Each row of a before or after table is a point. The points were changed in one or more steps. Then noise was added and the rows were shuffled. The steps act on columns, c1 being the first. Write out the steps. A step turns or swaps two columns, mirrors them in a line or flattens them onto one, adds a multiple of one to another, or multiplies or shifts one. Angles are multiples of 10 degrees, from the lower column toward the higher: turns from -170 to 170, lines from 10 to 170 but not 90. Use the fewest steps. Two steps may share a column if one is a turn and the other turns, adds or multiplies; they go together, in the order done. Otherwise the lowest column goes first.
In the rows, zero is written as 128.

Before, 9 rows:
[[ 79  97 124]
 [102 148 135]
 [115 121 170]
 [131  85 132]
 [176 178 129]
 [137 167 193]
 [126 146  93]
 [ 99 118  92]
 [129  88 104]]
After, 9 rows:
[[107  95  97]
 [158 145 114]
 [146 116  97]
 [ 75 168 154]
 [148  89 118]
 [153 178 159]
 [125  84 131]
 [ 86 119 133]
 [109 148 115]]
Steps: turn c1 and c3 by 60 degrees; multiply c3 by 0.7

Before, 10 rows:
[[125 170 161  91  99 124]
 [133 145 129 100 107 132]
 [158 114  91 117 130 159]
 [155 131 136 109 149 111]
 [167 175  94 143 120  87]
 [169 128 135 157 169 129]
 [130 160 159 131 173 112]
 [131 131 102 106 122 161]
 [135 107 110 117 158 130]
 [108 135 158 146 122 146]]
After:
[[111  87 114  89  49 162]
 [124 124 106 109 110  88]
 [113 159 117 116 136  78]
 [ 68 101 182 144 108 114]
 [105 139 140 109 182 141]
 [128 149 136 118 199 109]
 [ 89 151 124 155 229 130]
 [114 112 127 104  74 123]
 [113 100 127 131 241 165]
 [146 111 100 143 109 146]]
Steps: turn c1 and c2 by 150 degrees; turn c3 and c6 by 120 degrees; multiply c5 by 2.5

Before (12 x 9):
[[156 126 157 152 123 135  89 123 119]
 [143 140 148 171 112  94 118 141  89]
 [106 123 136 102 155 146  93 173  86]
 [122 101 109 129 123 168 143 112 112]
 [172 146 122  99  86 127 177  88 119]
 [137 102 131 105 169 108 152  85 162]
 [116 171 132 121  85 132 134  90  96]
 [123 162 102 113 101  95 146  88 126]
 [ 99 126 132 118 115 157 166 127 143]
 [114 191 130 130 121 146 162 130 100]
 [107 125  99 105 141 103  88 145 173]
 [109 111  77 149 164 162  88 147 169]]
After (12 x 9):
[[158 124 107 126 115 136 111 154 120]
 [154 132 127 105 185 124 112 177 129]
 [129  98 126 118 124 141  32 148 146]
 [107 168 121  94  91 124  39 187 146]
 [114 144 145 168  84 114 142 113 107]
 [ 64 114 134 132 106 137  50 138 109]
 [134 107 138 101 118 144 168  75  77]
 [ 80 116 131 128  77 130 149 163 127]
 [130 105 100 108 162 119 210  96 155]
 [133 150 158 151 111 124 228 119 123]
 [148 105  77 143 175 137 203  98 136]
 [ 91 121 101 112 108 115 122 168 144]]
Steps: turn c1 and c2 by 90 degrees; turn c5 and c9 by -40 degrees; multiply c6 by 0.4; turn c7 and c8 by 160 degrees; multiply c7 by 2.5

Before (10 x 14):
[[121 127 170 163 123 110  69 111 146 106  91 145 132  18]
 [166 135 100  99 135 137 156 145 172 117 103 128 164 203]
 [173 130 138 127 140 121 103 119 133 165 115  98 124 158]
 [151 116  58 122 143 147 144 110 116 140 131 133 101 172]
 [177  99 124 116 110 122 145 104 127 110 118 131  87 187]
 [127 139 112 172 131 117 157 142 137 112 139 117 136 176]
 [109 153 199 156 131 121  55  68 147 137  97 177 137  72]
 [ 96  88 116 153  82 123 125 138 126 126 134 131 186 129]
 [201 128 109 146 134 143 159 124 127 127 142 139 177 177]
 [ 99 110 106 146 102  95 124 156  58  96  82 145 152 140]]
After, 10 rows:
[[ 86 124  99  93 145 134 144 153 132 110 140 126 179 157]
 [177 108 127 113 125 140 160 124 137 126 113 139 201 141]
 [137 199 154 173 122 158  54 183 122 127 158 177 109  92]
 [151 105 110 134 146  57 123 121 169  92 177 140 100 124]
 [125 139 132 113 114 130 103 139 121 168 138 105 174 141]
 [101  58 117 103 115 143 145 133 151 140 121 137 150 150]
 [136 111 139 129 126 118 159 119 109 114 118 115 127 127]
 [165 101 135  74 116 148 156 110  89 118 152 127 168 173]
 [185 116  88 142 176 118 124 122 125 124 129 130  97 116]
 [132 170 127 203 126 130  69 151 109 102 166 140 123  67]]
Steps: swap c1 and c13; swap c2 and c3; flatten c4 and c14 onto the line at 140 degrees; turn c5 and c11 by -170 degrees; turn c6 and c8 by -150 degrees; turn c6 and c9 by -150 degrees; turn c10 and c12 by 10 degrees

Before (10 x 20):
[[193 142  92 108  77 153  43 139 119 147 109 176  75  92 118  98 153 153
   67 152]
 [184 152 103  77  77 157  88 128 135 113 136 133 111 129 140  98  87 176
   99 137]
 [137  84 113 131  84 139 120 125 127 128 168  94 157 177  67 115  80 132
  104 116]
 [153  90 136 137  66 137 112 110 117 124 152 118 142 143 104 147  77 159
  115  89]
 [142 102  92 131 146  99 114  91  86 125 155 137 130 116  77 132 129 151
  105 125]
 [120 157  60 116 122  99 116  91  79 166 136 165 130 118 152 142 164 124
   96 146]
 [108 165  69 124 127  81  93 101  86 153 100 148 112  93 132 126 105  97
  119 145]
 [176  97 124 126  57 150  89  93 134 113 134  89  99 149 113  78 102 153
  114 117]
 [132 139  81 117 157 128 113  85 111 156 122 169 131 118 112 150 145 104
  129 125]
 [127 120  83 103 125 103 121  87 114 163 158 169 126  79 112 156 150 118
  119 171]]
After, 10 rows:
[[137  83 107 129 165 177 119 129 120 129  91  95  76 133  59 111 114 133
  101 116]
 [136 100  95 133 178 119 134  93  84 112  98 132 126 103 119 132 123 147
  106 131]
 [175  95 128 129 118 154 159  96 132 115 101  94 113 151  48  80 160 158
  115 119]
 [129 143  84 120 157 113 143  83 112 147 134 172 146 129 153 153 117  95
  126 125]
 [151  88 137 139 123 145 129 112 111 113  97 119  74 135  44 149 123 151
  114  89]
 [188 140  94 104 129  89 211 137 114 122 102 175 165 153  91  99 172 143
   66 156]
 [126 120  83 102 146  81 123  88 112 142  98 177 152  95 139 153 122 104
  118 176]
 [184 151 101  79  99 133 161 123 129 100 102 126  93 162  86 100 149 170
   95 136]
 [119 160  67 118 105 121 138  85  73 142 114 164 164 102 142 145 126 110
   93 155]
 [106 169  66 131 124  95 164  95  82 150 128 149 105  82 135 127 146  97
  117 143]]
Steps: add 0.5 times c20 to c5; turn c5 and c15 by 70 degrees; swap c6 and c14; turn c7 and c11 by 150 degrees; flatten c10 and c18 onto the line at 120 degrees; turn c13 and c17 by -100 degrees

Before, 12 rows:
[[138 136 119  82 148  70 199 167 182 135 160 119 124 146 149 125 161  76
   94 161 111 131 117 140 108 150 154  89 106 148  89 103]
 [124 108 130 180 125 130 112 119 110 130  81 155  97 138  92  52 154 149
  151 108 181 106 130 111 142  89  86 141 143 108 155 101]
 [124  78 103 170  81 142 125 112 129 128 110 158 123 136  53 107 117 108
  144 115 171 155 120 114 164  66  91 149 185 105 149 122]
 [178 155 123  97 165 107 148 158 168 117 135 111 105 171 131 133  97 125
  126 163 128 176  95 128 126 120 176  78  89 198 124 128]
 [144 101 119 171 175 148 106 132 119 118 105 137 184 148  84  88 101 103
  144  85 166 145 138  97 133  47 113 139 144  85 165 110]
 [163 141 137 117  86  99 120 141 183 126 167 115 132 152 156 127 179  92
  124 154 166 103 142 112 121 153 156  93 124 144 110 161]
 [190 131 164  78 117  99 159 135 173 156  96 114 122 168 164 151 149  90
   96 142 153 147 137 163 101 132 150 102 112 158  88 122]
 [166 142 147  88 100  87 162 163 141 122  99 113 164 151 116 122 119 104
  119 167 116 146 125 126 117 149 166  90  98 155 170 106]
 [128  81  93 151 132 143  99 148  88 103  96 184 165 115 107  95  96 172
  135  93 176 156 132  96 146  92 114 174 168 105 134 107]
 [170 123 159 138 102  95 149 184 134 162 147 108 102 157 122 144 150  81
  136 157 121 130 139 126 103 154 153 127  83 126  72 141]
 [ 96  93 136 153 115 130  97 123 128 138 112 204 134 138  64  79  95 108
  156 125 202 101 178 123 144  78 122 149 142 117 126 114]
 [153 117 141 123  81 116 151 100 169 180 160 120  82 119 154 105 145  91
  164 118 139 122 183 133 143 160 172 111 117 109 109 112]]
After (12 x 32):
[[163 143 147  91  80 144 144 165 162 116  92 121  97 158 155 124 121 105
  119  87 113 117 124 128 118 154 166  89 101 156 168 107]
 [123 112 128 180 133 113 127 117 127 130  80 119 113 139  85  52 152 151
  146 160 184 130 132 113 142  93  86 141 141 110 153  97]
 [177 156 124  99 130 175 115 159 141 115 135 122 136 169 106 134 102 121
  126  86 127 133  95 128 128 120 174  80  89 198 122 130]
 [148 105 120 172 185 109 104 126 115 117 106 139  64 144 155  85 103 108
  148 168 162 142 137  97 127  45 120 142 148  91 167 112]
 [150 121 141 127  71 173 147  94 135 194 160 141 174 118 102 106 143  92
  167 131 142 117 184 128 144 153 168 112 120 110 105 107]
 [161 140 134 115  80 183 136 142 144 121 165 127 149 152 145 124 177  94
  123 102 169 123 140 111 121 153 158  96 125 148 109 161]
 [176 123 157 138  65 141 140 186 157 169 146 131 139 156 102 145 147  80
  134  99 118 121 142 125 107 152 156 133  83 128  69 143]
 [ 96  94 134 152 125 130 118 123 128 143 111  63  65 139 102  77  97 103
  155 166 206 135 182 124 142  77 123 151 139 114 122 113]
 [137 132 123  87 137 186 185 170 175 136 159 120 145 148 133 122 157  75
   90  98 107  95 119 139 108 149 153  88 107 149  87 100]
 [190 131 164  77 106 172 146 137 156 167  97 128 164 166 144 151 151  94
   93 110 152 121 144 163 102 132 151 106 110 162  88 122]
 [132  80 101 149 158  83  96 146 117  95  92  99  93 120 146 100  96 173
  136 183 178 145 132  92 141  97 116 172 165 108 133 108]
 [127  77 103 173 121 130 118 110 109 131 108 107  62 132  81 107 123 106
  145 155 171 135 118 110 161  66  89 147 188 106 153 126]]
Steps: add 0.7 times c29 to c5; turn c6 and c9 by -100 degrees; flatten c7 and c22 onto the line at 150 degrees; multiply c10 by 1.3; turn c12 and c20 by 150 degrees; mirror c13 and c15 in the line at 60 degrees

Before:
[[152 139 164 112  62  83  72 153 119 143  98 113 138 160 193 100 118 138
  154 124 172  84 164  59  80 117 124 136 107 102 145 121 114 128 149 101
  169 127 123  82 142 133  97 177 143 117 120  96 134 130 104 115 173 181
  165  80 139 144  86 105 105 136 154 122]
 [129 102 163 129 109 110  53 128 110 130 111 132 146 161 198 100 109 129
  157 152 157  59 150  97  81  94 122 145  96 112 180 138 136 120 147  93
  159 130 104  97  82 120 127 171 173 104 107 123 150 138 105  79 160 159
  139  39 165 115 118 119 102 146 138  97]
 [148 120 140  93 155 123 124 114 178 161 152 121 155 102 109 137 117 108
  121 115 100 164 105 125 136 117 120 106 152 122 162 109 109 107 131 105
  107  81 150 175 147 133  98  88  88 145  93 196 115  79 147 151  93 126
  154 172 124 161 108 103 156 134 137  44]
 [107 130  96  82 162 151 157 107 174 140 162  68 143  91 110 144 104 106
  106 102 100 150 123 148 133 111 126 145 144 142 168  80 115  96 156 119
  116 117 173 149 143 132 113 141 109 166 102 162 126  93 130 206  96 128
  145 134 135 181 136 116 125 144 141  69]
 [162 136 123  83 196 151 118  72 179 139 186  91 109  93  76 157  92 134
  124 118  94 155 119 157 142 150  83 160 152 166 175  98 147 104 182 141
  113  73 143 154 148 134 125 122 127 132 118 143 100 102 120 189  66 116
  183 145 117 169 110 127 113 141 107  78]
 [ 85  71 106 160 123 106 116 163 139 126 137 153 157 147 123 110  93  84
  151 125  98 125 136  84 132 144 147 118 134  76  87 112 118  82 146  79
  126 147  98 125 118  71 157 150 150  86 149  77 206 146 145 113 126 134
  123 158 130 104 161 140 154 140 100 157]
 [111 108 150 155 139 100 158 153 133 114 156 155 136 136  86 145  85  67
  101 176 112 104 113 115 135 180 140 133 141  81 150 116 129  73 134 104
  122 153  88 142 132  98 184 132 155 105 130 108 149 127 144 134 163 125
   76 147 140  92 152 145 131 141  90 151]
 [171  99 159 125 120 159 116  69 138 153 146 100 136 160 120 119  93 153
  135 116 118 128 186 189 142 118 109 156 110 141 187 106 151 147 177 158
  154  91 132 147 118 168  86 118 132 131 108 161 116  69  90 151 111 182
  149 115  76 170 120 111  99 166 147  70]
 [ 89 102 181 159 104  67 130 175 130 101 167 153 109 164 165 109 101 112
  142 166 135 108 115 108 110 121 157 149 123  64 102 160  84  93 133  65
  106 164 108 147  81 108 177  97 146 122 147 114 163 135 141 107 146 132
  115 152 119 116 137 142 139 146 122 137]]
After, 9 rows:
[[ 87  67 106 160 127 110 113 159 138 123 136 153 157 152 126 107  93 154
  152 131  96 138 136  89 103 141 146 132 133  76  85 113 123  86 146  77
  120 149  93 126 119  73 161 111 150  79 147  80 209 146 147  92 123 149
  120 157 127 102 160 144 163 143 102 158]
 [168 100 161 124 122 158 116  72 140 146 146 102 133 162 116 121  99 105
  128 161 111 166 185 190 136 122 115 126 107 152 190 107 150 148 183 163
  160  95 133 154 120 166  88 150 134 134 107 162 110  66  82 103 114 161
  145 114  78 169 120 115  97 163 144  67]
 [106 125  97  88 161 149 146 107 181 138 159  73 140  89 111 147 103 126
  108 141 103 179 124 155 116 116 133  70 141 143 167  82 116  99 147 123
  119 118 173 151 140 134 113 108 112 164 104 161 123  98 130 161 101 139
  148 131 134 180 137 113 120 144 142  76]
 [124  97 160 138 114 107  50 125 110 131 106 133 146 164 194  96 103 168
  152 100 160  70 155  97 154 100 118 175  89 104 182 146 133 123 144 103
  160 135 104  96  82 116 129 129 168  99 109 119 147 135  97  89 166 179
  135  42 167 111 117 122 100 151 137 102]
 [151 116 143  92 156 125 131 111 186 164 153 118 163 104 110 129 117 134
  126 152 104 162 105 132 115 120 122 102 149 116 162 103 114 109 135 110
  106  80 161 171 150 136  96 151  91 147  90 189 113  84 150 106  97  99
  154 170 125 163 108 102 161 131 140  46]
 [146 143 168 106  66  84  66 159 121 141  98 115 139 158 193 107 115 163
  154 124 169 104 164  57 153 119 127 142 105  98 143 135 115 131 142 101
  168 126 128  88 138 134  95 127 143 117 123  95 130 129 103 121 171 205
  167  85 135 143  82  98 112 139 152 119]
 [167 136 118  82 196 154 118  76 175 134 187 103 116  98  76 156  89 110
  124 137  94 188 112 160 129 155  85  94 150 169 172  97 151 101 181 143
  113  69 144 151 143 133 130 119 126 132 114 140 104 102 115 163  59 106
  180 141 109 171 107 123 115 142 108  80]
 [106 109 152 159 129 103 152 150 131 118 161 156 137 131  83 142  84 149
   98  82 115 107 107 117  89 182 131 129 137  79 149 120 125  78 128 108
  133 148  87 149 137  95 181 145 157 101 128 111 150 130 144 121 167 135
   83 150 136  95 145 150 133 145  89 152]
 [ 90 104 176 158 107  61 129 174 124  97 170 148 109 163 160 112  99 157
  137 109 132 111 115 108 122 118 162 154 125  62 105 161  82  93 137  67
  107 165 107 148  81 110 179 176 147 119 150 115 162 135 145 108 147 108
  118 160 119 111 143 147 143 152 127 130]]
Steps: turn c18 and c25 by 120 degrees; multiply c25 by 0.7; turn c44 and c54 by 40 degrees; turn c20 and c44 by 150 degrees; add 0.7 times c35 to c22; turn c28 and c52 by 60 degrees; add -1.5 times c62 to c52

Before (11 x 64):
[[120  85 123 164 157 137 153 125  91 117 100 139 163 100 122 120  89 132
  115 127 136  84 102 104 127 110 121  92 108 164 159  96 147 142 119 103
  121 122 144 118 149 163 151  93 102 154  93 115 134 107 106 114 140 155
  120 120 100 159 108 115 123 152 115 122]
 [156  92 145  85 148 151 173 121 134 126 153 169 127 106  99 166 104  83
  153 120 111 108 124 125 105 110 114 109 118 179 154 110 155 123 155 116
  121 120  84 149 157 112 131 154 147  84  81 127 136 106 147 141 146 125
  105 159 130 145 129 142 112 161 169 169]
 [139 155  83 112 150 136 159 121 108 107 117 123  88 150 145 103  90 143
  144  83 125 155  79 100 129 117 128 133 109 142 120 145 159  82 123 142
  109 123 111 157 153  93 144 140 134  90 113 165 133  88 120 156 165 133
  160 178 119 139 114 123 175 167 169 159]
 [166  85 109 101 133 112 162 114 165 163 144 117  93 100 143  97 162  81
  148 107 104  86 112 165 147 102 132  89 124 169 187 139 120  78 108 141
   72 111 111 132 118 161 147 108  93 124 136 126 131 130 176 162 107 108
  157 115  84 125 165 137 116 172 136 172]
 [132 151 136  97 111 106 100 169 124 147 124  95 112 162 115 118 117  75
  186  98 120 147 119 125 170 126 166 102 103 144 136 130  90  86 132 111
  120 135 157 113  96 110 118 105 137 129 154 108 119 165 130 140  89 128
   98 150 134  95 129 150 120 113 104 117]
 [114 129 106 101 169 167 101 165  97 110 143 130  98 128 145 149 102 157
  116 107 173 133 139 164 139 119 148 135 149 170 120  81 110 104 107  90
  122 142 138 172 134 171  90 122 143 161 160 135  82  87 156 124 104 107
   96 103 144 102 126  97 172 167 147 167]
 [161 135  92 154 108 125 149 171 101 177  98 102 164 138 144 158  85  94
  112 131 160 117 103  95 154 106 139 131 159 103 146 104  86  84  96 109
   75 143 117 128 138 157  76 116 100 113 119 136 119 129 151  98 145 112
  122 143  92 139 107 120 102 122 103 146]
 [121 129  73  83 118 119 108 165 133 100 101 101  94 162 127 103 151 156
  145 141 114 104 127 103 105 123 186 108 104 101 118 149 135  78 108 144
  105 103 124 105 121 150 104 137 144 153 131 162 115 155 123 123 150 140
  131 120 133 149 126 106 100 126 109 128]
 [102 164  78 160 161 136 123 169 131 175 130  92 139 121 145 117 155 128
  143 115 166  97 130 119 122 142 118 152 110 171 122  71 153 137 121  95
  108 154 153 108 144 174 119 159  88 109 121 109 145 148 126 138 152 142
  125 107 131 173 125 142 160 122 132 157]
 [162 162 129 142 134 165 107 127 150 102 132 113 129 105 114 117 161 120
  144  65 108  95 155 157  99 114 159  95 108 112 148  74 158 127 146 124
  150 176 150 156 103 137 137 131 127 151 124 106 118 132 142 107 107 121
  172 135 139 167 160 153 152 144 152 145]
 [108 106 147 106 144 143 160 183 154 119 146 137 125 127 116 170 112 134
  168 128 143  96  97 165 113 125 123 149 113 160 159 141 110 102 112 110
  152 154 150 147 141 110  79  97 149  84 134 105 127 134 182 158 102 129
  110 118  91 142 180 131 114 136 111 104]]
After:
[[158 159 128 143 123 154 148 132 143  97 127 114 124 103 112 126 159 123
  146  64 109  99 154 161  92 115 161  98 106 140 135  70 158 114 149 124
  149 247 150 157 107 131 139 133 126 152 126 103 114 130 113 111 111 122
  166 135 137 168 162 159 152 145 156 146]
 [141 156  85 104 106 127 104 122 107 110 120 124  90 154 144 161  90 142
  149  87 127 155  80 102 129 119 131 134 109 123 159 147 157  96 120 139
  105 113 117 156 148  91 146 140 132  89 110 164 131  91 138 105 166 136
  162 181 120 139 118 121 172 164 167 137]
 [159  92 146  83 104 147  90 119 125 120 157 169 122 100  97 146 107  84
  158 122 112 106 127 126 100 107 113 109 120 143 146 113 159 160 160 112
  115 109  83 147 146 113 129 151 149  88  80 125 139 100 182 113 141 124
  107 160 128 145 129 140 110 170 165 174]
 [168  87 106 103 118 112  95 120 165 164 146 122  96 103 145 160 164  78
  137 105 110  94 111 159 143  98 137  93 113 173 137 136 119  82 104 142
   72  85 109 131 110 164 149 108  96 130 130 126 127 125 165 108 108 106
  156 114  78 122 163 136 114 175 135 197]
 [106 109 142 103 109 145 103 186 151 118 145 142 127 129 115 164 113 133
  165 128 138 101  93 166 113 128 124 152 114 188  90 142 115 156 113 114
  151 190 154 155 138 109  77  99 152  86 133 106 133 126 161  97 104 122
  111 115  91 144 183 129 111 135 111 144]
 [118  87 125 159  94 128 111 121  88 113 102 142 161 101 128 113  91 135
  112 133 133  86  99 107 126 107 126  91 105 107  99  90 143 122 122 108
  122 114 142 117 158 163 147  92 105 154  97 119 136 108 163 143 145 154
  125 120  98 161 109 112 122 149 119 152]
 [165 132  92 151 143 143 104 169  94 179  96  98 165 136 148 182  85 100
  112 128 159 115 104  92 156 109 140 132 153 153 142  99  85 142  90 113
   74 159 124 129 142 154  76 121 105 116 124 131 115 129 106  14 142 111
  122 147 102 135 105 122 104 118 102 150]
 [103 163  79 159  99 128 138 168 131 177 125  93 132 120 146 113 154 126
  142 117 166 105 135 119 127 135 122 153 111 124 159  71 149 126 124  97
  106 198 154 107 148 174 123 160  87 112 118 111 146 148 172 155 157 141
  129 109 135 172 127 141 161 117 130 138]
 [132 150 129 108 150 120 147 171 124 151 124  93 105 160 113 162 115  71
  184  98 116 147 120 124 172 128 164 101 105 132 113 124  83 106 131 111
  121 148 163 120  85 110 122 108 139 128 157 114 118 172 141  90  87 131
   94 148 131  96 132 146 119 117 104 132]
 [116 130 106  94  86 176 161 166 101 109 145 131  97 128 145 153  95 161
  116 107 178 135 142 158 140 120 152 137 158 154 166  81 111 133 113  89
  123 168 137 172 128 174  91 126 140 168 162 133  87  87 169  82 107 115
   96 102 138 101 123  93 168 165 152 141]
 [119 129  68  80 145 118 141 165 130  96 100  98  93 163 126 166 151 157
  143 137 112 104 120 109 106 124 186 109 106 124 126 150 136  85 109 148
  101  68 128 106 114 154 103 130 152 157 128 164 115 164 102  60 151 139
  132 117 132 148 123 104 101 124 104 124]]
Steps: turn c4 and c41 by 10 degrees; turn c5 and c7 by 170 degrees; add -0.3 times c33 to c6; turn c16 and c34 by 70 degrees; add -1.5 times c16 to c52; swap c30 and c51; mirror c31 and c64 in the line at 60 degrees; multiply c38 by 2.5
